Each row is a point. To make a cloud, some directions were put in groups of two or more. Within a group, all points are equally far from the middle, so they leave a hole (a ring in 2 directions, a hollow ball in 3). The other directions are filled evenly. Then the cloud was stretched, turned, moved and blurred a little. How many holes are there, and how many directions does each take, smallest first?

Cloud (21 x 3):
[[-38  24  41]
 [ 35  17 -31]
 [-27 -27  20]
 [ 10  41  18]
 [-38 -36  46]
 [-26   3  44]
 [-60 -15  45]
 [  9 -48 -30]
 [-27  -7   1]
 [ -1   1  32]
 [-34 -13  43]
 [  7 -10  17]
 [-43  16  53]
 [-38  18  36]
 [ 45   0 -36]
 [-18  18 -17]
 [ -5 -21  36]
 [-26 -37  44]
 [-17  22 -38]
 [ -5 -57  14]
 [ 49  16 -17]]
Holes: 0

Cloud, 31 rows:
[[-17 -35  -5   2]
 [ 42  12 -47  30]
 [ 46   6 -44  26]
 [-49  15   3  18]
 [-42 -12  27 -41]
 [ 18  22  25 -30]
 [-27  -2 -45  19]
 [  4  23  34 -17]
 [ 21  29   0  25]
 [ 31 -30   8 -10]
 [ 51  25  -3 -14]
 [  5 -15  56 -18]
 [ -1 -20  59 -28]
 [-36 -10  34 -45]
 [ -1  34 -27  -6]
 [ 18   8 -55   6]
 [ 39  -5  35 -35]
 [-20   0  56 -16]
 [-39  13 -21 -10]
 [ 26   6  23  17]
 [  3  17 -50  41]
 [ 44   5 -36 -13]
 [ 60   7 -27  14]
 [ 13   1  42 -45]
 [ 46  18 -49  10]
 [ 38 -23  21  -6]
 [-46  18  16 -14]
 [ 42   3  -1 -37]
 [-44 -30  11 -20]
 [-36  27 -13   0]
 [  8  12 -33 -22]]
Holes: 1 (4)

Cloud:
[[-51   3 -26 -21]
 [ 43  -5 -27 -40]
 [-11   3  40 -39]
 [ 32 -29  28 -17]
 [ 37 -21  -4 -44]
 [ 11  29 -13 -40]
 [-51 -12 -30 -21]
 [-24   8   3 -47]
 [-19  37 -11 -31]
 [ -6  51  40  -3]
 [-33 -36 -39 -18]
 [ -2  56  14 -10]
 [ 31 -15  34 -29]
 [-10 -37  23  13]
 [ 31 -17  32  -1]
 [ 11 -41 -45 -21]
 [-58 -37   4 -24]
 [ -4  56  21  -7]
 [ -9 -35 -48 -14]
 [-60 -11  42 -17]
 [ 28  -1   3  15]
 [ 42  32  -5  -8]
 [-52  -4 -28 -21]
 [ 44  23  -3   0]
 [-58 -18  36  10]
 [ 14  -5 -11  18]
 [-56 -43  11 -16]]
Holes: 2 (2, 2)

Cloud:
[[ -7  16 -14 -27   4  19]
 [ 10  24 -30  15  22 -15]
 [ -4 -36   4  12   8  -1]
 [  0  16 -18  13  -8 -20]
 [-16  -2 -17  28  18 -18]
 [ -8 -20   4  -4  39 -18]
 [ 15  14 -16  21  37 -25]
 [-23   1   8  13   5 -11]
 [  7  27   3  32  -2 -13]
 [ -4 -24 -16  -3  60 -22]
 [ 18   8 -20   7  49  -9]
 [  4  10  -8   1   4 -22]
 [ 19  28 -16  26  44 -16]
 [ -5  -4  -9 -14  32 -16]
 [ -3 -13   4  13  31 -19]
 [ -4 -22  -1   0   9 -19]
 [-28  -9  -6 -14   3   0]
 [ 20  19  -8  -2   5 -16]
 [  4 -10  -5  12  47 -30]
 [  0  -6 -25 -10  18 -12]
 [  3 -10 -21 -32  27  25]
 [  8   4   6  -1 -14   3]
 [-26   7   4   1  23 -19]
 [ 12  26 -21  10  -3  -7]
 [ 17  -6 -13  17   6  -1]
 [ -9   3   6  29   9 -29]
 [  7   1  10   7  33  -4]
 [  9  20 -16 -11 -13  24]
 [  5   0 -23 -18 -10   0]
 [-29 -10 -12  10   2 -24]
 [-19  -4   1 -13   3  -7]
 [ -4 -20  -8  24  30 -22]
 [-16 -13 -12 -16  -7  19]
 [ -9  11   8  24   4 -15]
 [  6  16  11  -4   9   1]
 [  8  36 -15 -10  21 -13]
 [  4   0  -9   6  49 -15]
 [  6  26   7  15  19 -14]
 [-16 -20  -7  17  37 -32]
 [ 32   8 -11  -8   0  23]
 [ -4  19  11   1 -28  11]
 [ -3   5   3  23   9 -14]
 [ -8 -30   0   9   7   3]
 [ 15  12 -19  -5  -8 -26]
 [-21   4   3  -4 -14  11]
 [ 21  -9  29  -4  18  10]
 [ -5 -15 -17 -21  37   1]
 [ 11  13 -25  -8  47 -23]
 [ -7 -15  -2   2  36 -25]
 [ 27   5   9  19  22 -16]
 [ -7 -25  -9   2   6  18]
 [-14 -17  14   3  10   9]
 [-18   0  -5   7  20 -33]
 [-19 -17  12   5  31 -14]
 [-12 -13   4   6  25 -20]
 [-12   8  10  23  -3  -7]]
Holes: 0

Cloud (53 x 6):
[[ 26  -9  18  20 -13   3]
 [-19 -13 -11  15  -8  11]
 [-22 -13 -28  -6  35 -16]
 [ 46  -2  -4  30 -47   8]
 [  9  28  10  10 -41  -4]
 [-15  -6   3  12   1  37]
 [ -6  33  -1  -2  16  18]
 [  8 -24 -19  28 -25   5]
 [ -7  -5  -1  -9  21 -20]
 [-13   9 -37 -14  13  -2]
 [  1 -12   3  10  29 -22]
 [ 41  10  -9  39 -39  28]
 [-21 -16   1  12 -42   2]
 [ 30  21 -45  15 -34 -31]
 [-52 -12  -2   9  30 -21]
 [  1  -1   5  36  -8 -28]
 [  0  31 -34  24   6  -4]
 [-33  17 -42  29  11  13]
 [ 38 -13  -8  23 -22 -27]
 [  8   1  -9 -11   4  15]
 [-20   2  24  28 -15  -3]
 [ 36  -7  26  10  11 -16]
 [ 21  23  -6  -9 -24 -28]
 [  1  -6 -19  -4  -5  32]
 [ 20 -12  27   7 -42  11]
 [-39   9  -6  24  13  12]
 [ 30   1 -34   7 -18 -14]
 [-25  -8 -20  -2  39 -21]
 [ 15 -25  -5   6 -58  11]
 [-14 -19  15  26 -28 -32]
 [-13 -13   8  -2 -29  -9]
 [ 15  -3   3  52   5  20]
 [-21 -24 -25   9   4  29]
 [-37 -17  18 -33  42  10]
 [-46 -30  -5  24  17  -6]
 [ 16  18   3  15  -6  14]
 [-10 -11  -8 -37  19  19]
 [-37  -8  -7 -21   1  40]
 [ -8  15  31  29  36  17]
 [ 31 -23   4  42 -30 -25]
 [ -7 -14  12 -26  42  25]
 [  1  -1  30   3  22  12]
 [-44   4  -7 -28  14  22]
 [-26   2   7 -10  40  -6]
 [ 10   5 -42  -8 -34  -8]
 [-13 -11  -6  42   0  -9]
 [ 27 -35  -6  25 -48   3]
 [ 18 -16 -15  -9 -42   1]
 [-15 -19 -24 -17  12  15]
 [-14  23 -10 -14  11   0]
 [ 29 -10 -19 -32 -19  19]
 [  8   2  -2  18   1   6]
 [-60   0 -23 -12  -8  21]]
Holes: 0

Cloud:
[[  1  21  32 -11 -16  -4  16 -23]
 [-17  14  12 -29   2  47  11  10]
 [-20   8   6 -44   5  -3  -3  11]
 [-10   2  28  19   5  26 -34  15]
 [-41   3 -14  10 -13  -3 -39 -31]
 [ -3 -27 -25  60  -6 -25 -17  -2]
 [-13  -9 -35   6  -9  35  -6   9]
 [-28  20   5  -1  -2  10 -30  12]
 [  9  -9  29 -34  22 -27  12  15]
 [ 13   2 -11 -27  30 -11  15  -6]
 [-45  -2  -8 -27  -5   7  36 -19]
 [-39 -33  -4   5  -3 -27 -48 -26]
 [-41 -26   9 -15  13  -1  19 -20]
 [ -3 -17  19  -8  -6  -4  32  35]
 [ 10  -6  21  36  15  13   4  17]
 [ 26 -32 -20  22  -9  16 -29 -21]
 [-10  46   0 -26  31  15  10  -5]
 [  6  26 -11 -26   1   4  -6 -27]
 [-33 -10  20  12 -27   5 -26 -35]
 [-15  25  11 -46  23 -12  18  -2]
 [-24  22 -20  -9 -28 -29 -30 -45]
 [ -7 -19  21   4 -31 -22  19 -31]
 [-32 -34 -27   9   2 -38 -25  -1]
 [  0   5  -7 -36   6  28  26 -16]
 [  9 -19 -15  22 -16  -8   3 -26]
 [ -2 -11  46 -33  54 -17  11  15]
 [ -9  -4  32 -48  25  10  11   1]
 [-21 -32  -2  12 -20  10  21 -28]
 [-17 -17 -33  35 -35  -3  12  -5]
 [-23  -6  41 -15  24   2  23  54]
 [-35 -11  28   3   0  25  -4  26]
 [ -4 -21  12  -9  25   1 -11 -21]
 [ -5  19  -7 -17 -11  -6 -21 -33]
 [-16  21   4   0  -9  21 -15  31]
 [-12  -3 -45 -13 -18 -16 -12   5]
 [-14 -13   9  19 -10  -4  13  32]
 [ 17 -11 -14 -30 -39   2 -10 -15]
 [-18  21  22  16 -17  18  18  23]
 [-30  -9  21  15  14 -10   0  40]
 [  8  26  -3 -18   0 -10 -12 -24]
 [-26  48  41 -44  43   0  54  30]
 [-11 -32   5  21 -20 -21 -30  30]
 [ -7  10  14  33 -34  -1  -5 -21]
 [-14  -4  -1  -2   2 -39   5  20]
 [-16  14  48   3   0 -12 -21   5]
 [-41 -31  -9   4  -8 -21 -42   1]
 [ -5  13 -11  -9  24 -37  -8   8]
 [ -7  -7   0   9  46 -30 -24  30]
 [-16 -34 -35  25   1 -36  -5  -1]
 [ 29   0   8  14 -45  -7 -13  -7]
 [  1   8  -2   0 -37  18  15  27]
 [-45  -4  28   1  33  -7 -14   9]
 [-39 -17  46   8 -22  30   8   1]
 [-39  26   2 -11  22 -43  38   0]
 [-22   1  39  33   7 -10 -19  10]
 [  4  24  14  16  -7   8 -30  26]
 [  0  31  10  16 -43  22 -17   6]
 [ -7 -28 -24  27 -37  22 -32   2]
 [-28   6  14  34  38 -10   4  26]
 [-17 -43 -42  27 -25 -36 -43  -6]
 [-23  23 -34  -5  23 -41   6  -2]
 [ -8  -4 -29   4 -34  35 -26  -2]
 [  8 -18  -8  28  -3   2 -24  37]
 [ -7  -3   4  15 -24 -49  -4  -5]
 [-38 -26  29   9  14  40  28  19]
 [ 31  15  13  -7 -30  22  23  -4]
 [-21  18  41  -3 -28  19   0  30]
 [-10  20  37 -31  22 -11  40  49]
 [-10  10  31   8   4 -27  31  12]
 [-18  10  15  39 -47 -23 -18   0]
 [-42  35  28 -26  33  22  36  11]
 [  7  28   4 -14  21 -22  -8   1]
 [  0 -23  -1   8  15 -27  -9 -25]]
Holes: 1 (4)

Cloud, 74 rows:
[[ 29  -5 -33  24 -14  -7  10   4]
 [ -4   2   1   2  22 -53  15   6]
 [-60 -10  -9  22  20  -9  24 -18]
 [ 22  11  -8  35  -6 -36 -18   0]
 [-45  31  -3 -17   3 -27   9  -3]
 [-20  24  11 -10  22  -9 -11  29]
 [-14   0   3  20  35  15   5  -8]
 [ -3 -14 -52 -15   1  23  25 -13]
 [ -3  26  -1 -15  -8 -39 -33  18]
 [  2 -14 -30  30   1  13  16 -19]
 [  3   7 -34   1  20 -45 -14  18]
 [ -4   5  20  -3  20 -28  16  24]
 [-13  -4  -6  -9   9  45  -5  -7]
 [-26  -7  -1  31  -9 -22 -10  -7]
 [-26 -14 -35 -24   7 -15  24  12]
 [ -2   5 -55 -23  22 -24  34  -6]
 [ 27   4  11 -33 -11 -14 -12  -3]
 [-14 -28   4  10  34   8  -7  -3]
 [-34 -17   0  -2  14  -6  46  10]
 [ -6 -29 -15  25  -2  38   8 -26]
 [-10  14 -21 -33  17  25  27   1]
 [ -9  12 -18 -25  38 -10  43   2]
 [  3 -23 -15 -24 -10 -10 -30 -17]
 [-16 -16  -8   2 -33   8  17   8]
 [-28  22 -13 -11  -8 -35 -16  13]
 [-35  -4  20  15  30  -9  13   5]
 [ 24  14  -4 -24 -37   0 -15  14]
 [-45  16   0  12   5 -21 -23   3]
 [-42   2 -10 -24  -8  24  29  17]
 [-39  33  -5 -14  22  -2  19   8]
 [ 12   9  13   1 -12  27   2 -15]
 [ 28 -17   0   0  15  -2 -21 -17]
 [ 20  -5 -16  24  -3 -28 -20 -19]
 [ 39  -1 -24  28  -3 -16  14  11]
 [ 13 -17  -6   8   9 -36 -12 -38]
 [-23  21  22  17  17 -22   5  22]
 [-30   7  -5 -20   4 -30 -29   0]
 [-27  18  17  20  11  14 -27  23]
 [ -5  -4  -6  41  27  20  18  11]
 [-46  18 -26 -13   4 -13  19  20]
 [-28 -31 -12  -9   9 -10 -24 -10]
 [-39 -21  12  31  18   0  11   6]
 [-16  14  -2  -4 -19   6  40   9]
 [-10 -22 -38 -20   3 -12   4   4]
 [-50   3 -10  30  22 -10  13  -1]
 [-18  30  11  16  18   9  14  15]
 [ -9  19 -12 -47   0 -40  16  -3]
 [ 16  15  31  26 -17  16  -9  19]
 [ 13   6  -9  -5  20   2 -35  21]
 [-43   3 -43   3  35 -11  32  -9]
 [-43  25  -9 -20  28  -1  37  -3]
 [-45 -14   9   7  31 -28  20 -13]
 [-28  27 -25  12   3   2 -15 -16]
 [-24   0   3   0  41 -35  20   4]
 [ 12  12   8  26 -26   8 -47   4]
 [-33 -24 -35  14  30  12  37 -16]
 [ 13   7 -27  43   8   6 -23   6]
 [ 34   7  12   0  -8 -17  16  -1]
 [ 31  13 -24 -26 -10 -14 -23  33]
 [-16 -16  32   8   0 -18  -9 -21]
 [ 10  -2 -39  -9   5  30  39  14]
 [-14   5  22  -5   9   2 -28  30]
 [-36  11   6  21  -1 -23 -25  -4]
 [-38  -9  22  26  12 -11  -1  -9]
 [-24  35   6  21   0 -19 -17   7]
 [ 26   2  -6 -12 -21  32  13  -7]
 [-14  -3  -7   1   2  50  -9  19]
 [ 28 -15   7 -27   2  -2   5   2]
 [ 20  18  -5  -4 -29   6  28  16]
 [ 10  15 -35  24 -30  22 -12  21]
 [ 16  -8 -12  -7   9  34   6  42]
 [-58  11 -26   6   1  -3   3  -3]
 [ 30 -14   2 -29  -2  -3  16  -3]
 [ -9  36  -8  -1   2 -17   7 -27]]
Holes: 2 (3, 4)

Cloud:
[[ -1 -15  18 -11  -2  -5  27  -7 -38]
 [-15   8 -12  -9 -14 -17  11  17 -26]
 [ 17 -18 -35 -25   2  30  25 -17  41]
 [ 49 -12 -22 -20   3   2   4  -6  17]
 [ 13  27 -19 -10 -28  15  16  16  10]
 [ 18 -11  -4  13 -11   1 -14  13  24]
 [-10   4 -15 -38  25  13  23 -16 -17]
 [ 17 -11   6 -26  -8  -3  26  25 -47]
 [ 19 -27  19 -18 -13  -4  -7   0 -12]
 [  6 -17  11 -41 -34  19   8  33 -20]
 [ 12  11  13   7   8 -26 -17   8 -41]
 [-17   5  14   0  29   4 -31  -5   0]
 [  3 -33 -11 -19  32  22  38   4 -17]
 [  5 -23 -11 -25  12  38  13  33 -20]
 [ -1  -7   6 -41   7 -27  -6   8 -24]
 [ 17 -19  12 -17  12  24  13 -29 -24]
 [ 20  -4  -4 -29 -18  51  27  14  23]
 [ 16 -25 -27 -18  23  44  30  -7   6]
 [ 31   0  -1 -43   5   9  -3   0  28]
 [ 10 -19 -11 -51 -36  33   0  24   2]
 [ -5  21  23  13  11 -13   2  19 -60]
 [ -3   3 -15 -36   1   3  15  37 -10]
 [  8  29  -3 -20 -38  14  -2 -23   3]
 [ 21 -32 -37 -12 -28   0   7 -23 -25]
 [ 19 -34  -8 -15  10  26  10  20 -36]
 [ 44 -36   2 -25  -2  37  12 -16  17]
 [ -3  31  31  -6  25  -7   6  -4 -30]
 [ -6  -9 -34 -23  26  -1   2 -16 -33]
 [ -6  18   6 -33   0  28 -12  19 -40]
 [ 10 -11 -20 -58 -30  16  10  10 -35]
 [  5  20 -27 -29  -5  26   5 -24   2]
 [ 21 -19 -16 -56 -28  54   4 -15   6]
 [ 14 -14  -6 -19 -30  -1  30   9  21]
 [ 21  15  29  -9 -22   1   6   3 -36]
 [-21  -1   6 -23 -15   5  11 -12 -39]
 [  9 -20  -2   6   4 -23  -9 -23  -7]
 [ -5 -18   6  16   1   1 -14 -14 -27]
 [ 20  24  13  11  20 -26  -7  -8 -13]
 [ 23  24  17  -2 -50  18   6 -10  -8]
 [ 22   9 -25  -2  13 -17 -10 -25  -8]
 [ -7  -8   5 -24  16  24  22   5  43]
 [ 24 -27   2  -3 -12   9  17  30 -24]
 [ 14  12  15 -25  -9  59   4   3  16]
 [  7   3   2   0  -2  47  -4 -40  15]
 [ 22 -20 -23  32 -22  -7  20  -8  -6]
 [ 10  17  33 -13 -25  29  20  20 -12]
 [-13  28  30   2   2  35 -21  19  25]
 [-19  44  19  -3  15  -2 -28   9 -28]
 [ 44 -26 -29 -30   0  37  31   2  26]
 [ -4 -18  17 -30  36  17 -18  24   9]
 [ 16   5  32   9   6  24 -28   1  -4]
 [ 25 -18  -5 -16 -43  42   9   5  10]
 [ 13 -11 -37 -48  10   1   7 -15 -38]
 [-20  30  35  13 -10 -18   8  -5 -29]
 [ 29 -30 -16 -34 -11  15   8  32 -30]
 [-12  25  13   1 -30   0 -18 -22   8]
 [ 20  -9  -7  18 -34   6  -6 -32 -22]
 [-20  -6 -11 -17  35 -11   6  -2 -34]
 [ 32  -7  15  26 -20  -2 -12  -4  -7]
 [ -4  17  10   1  15  29   6  39   4]
 [  3  35  37  12  -4 -19   2  36  -9]
 [-13  37  28 -30   0  25   0  13  16]
 [-16  -7  25  -1  35 -11  13  -6 -11]
 [  2 -25 -25 -37   2  -5   5 -16 -52]
 [ 14  13  34  17  -8 -10 -23  18  -1]
 [-10   6  18  15 -27  30   0  20  15]
 [ 21   0  30 -25  11   3  14   5 -31]
 [  4  -5 -26 -32 -30   9  -5   2  14]
 [ 38  -9  -1 -19 -30  20  31 -10  14]
 [ 24 -15 -10   7  -6  48  14   6  31]
 [ -9  -3 -10 -22  -2  21  32 -25  -5]
 [  6  26 -26   2 -33   6 -14 -28  -2]
 [-17  12 -14  23 -15 -16  -3 -18 -18]
 [ 15 -27  -6  21 -11  13  -6  -1  17]
 [ 18 -31   8  -1 -13   5   1 -21  22]
 [ 10  -2 -43  12 -22  -6  11 -20 -26]
 [ -1   4 -13   3  10  29 -13  21 -28]
 [ 19   5  34  17  -9  17  22   2  12]
 [  0 -34 -20 -10   5  30  17 -24 -24]
 [  4  11   2 -17  -8  41  19 -25 -12]
 [  5 -32  -6   5 -12  26  -2  -1 -17]
 [ -7 -20  10 -50  -4  25 -17  29 -21]
 [ 37  14  -2 -11   7  -3 -16 -12 -15]
 [ 22 -15 -20   6  19   2 -25 -14 -15]
 [ 13   5 -14 -12   5  30 -11 -50  19]
 [  5   3  11  -8   1  57   7  10  27]
 [ 35 -31 -32 -24  -7  40   7 -10 -26]
 [ 17 -13  12 -44  39  32  24  -9   2]
 [ 19  -5 -24  -1  20  42 -18 -12   4]
 [ -1  19  10  -2 -22  22  34  15   4]
 [-17  -2  38 -23  10   4 -21   0 -21]
 [  4  19  23   1  16   9 -39  11  -3]
 [  3  28   1 -41 -13  27 -13  -7 -15]
 [  6  -3   6   2  -8   6  12  -5  46]
 [ -4 -16  28 -36 -22  -1  19  19   4]
 [ 25 -24 -19  -1  11  46  -5  -8  32]
 [ 27  11 -23  16 -45 -15  -5  -8 -24]
 [ -3  -3  25  18  -7  21 -10  30  -4]
 [ 11 -26  15 -27  12  44   5  30  -5]
 [ 15 -17  -4 -17  24  35 -15 -41  25]
 [ 11  -8 -22 -38 -29  19   8  -4 -44]
 [  9 -16 -17 -29  26 -14  33  17 -23]
 [-12   4  31 -10   0  19  15  -5  32]
 [-12   0  36 -10  13  -8  -1  -7 -35]
 [ 30  -2  -6  26 -29 -25   7   0 -27]
 [  6  -3 -15  -2  24 -25  13  14 -35]
 [-19 -23  -3 -19  15  27  -1  13  25]]
Holes: 1 (8)
